Each point is reached from the start by the listed moves, each made 0, 1 or 2 times, or once backwards (-1), plus a little noise. Say if it took an odd or an even number of moves. Then give how often each move was made.

Moves:
(1): [ 22 -22  -5  -4  -3]
(2): [ -4 -10  -8   0 -30]
(3): [-31 -35   2  30  13]
Start: [ 3 -2 24  9  4]
Points:
[ 10  48  19 -18 -34] -> odd (-1, 1, -1)
[ 11 -92  11  33 -18] -> even (2, 1, 1)
[-39 -95  23  63  25] -> odd (1, 0, 2)

Moves:
(1): [  1 -12   4   0 -15  -4   2  -9 -10  -1   2   8]
(2): [ -3 -10   3 -10   2   9   0  -6  11   0 -12   5]
(3): [  2  -9   1  -1 -11  16 -10  -4   9  13  11  -7]
(4): [  2  -3  25 -11   1 -14   2  11 -10   5   2 -34]
(5): [-1  1  7 -3 -4 -8 -3 -4  6 10  2  4]
(6): [-25  -3  16   0 -15  -8 -12   1 -17  12  23  12]
(7): [ -7   4  -5  -7  12   8  -5 -23  20 -22  -7  -2]
(8): [  4 -14  13   2   2 -11   5  23   0   8  10 -19]
(9): [  3   5 -19 -20  24  -5  21  -2  16   6   8  -9]
(10): [-20   4   9   9   8   2   4 -10   2  12   3   1]
(11): [ -5  -5  30   0 -11   4  15 -11  -7 -11   2  18]
Start: [ -6  -2   4  -5 -10 -13   8  -1 -10   5 -12  11]
Points:
[ 14   0 -50 -20  73   8  40  -4  78 -45 -29 -31] -> odd (-1, 0, 0, -1, -1, -1, 2, 2, 1, 0, 0)
[-18  -4  -2  11   2  15  32 -33 -15  20 -42  33] -> even (1, 1, 0, 0, -1, -1, -1, -1, 0, 2, 0)
[ 11 -32  16 -31   5 -40  57  26  16  -8  -9  31] -> odd (0, 1, -1, -1, 1, 0, 0, 2, 1, -1, 1)
[ -2 -35  26 -12 -74 -26 -14  17 -44  49  32  29] -> even (1, 0, 1, 0, 1, 1, -1, 0, 0, -1, 0)
[-30 -23  55  -9 -43 -35 -56  13  -4  47  21 -41] -> odd (0, 0, 1, 1, 2, 1, 1, 1, -1, 0, -1)
[-95  15  81 -51  14 -48  47 -34 -38  58  52 -11] -> even (0, 0, 0, 2, 0, 2, 0, -1, 2, 2, 1)
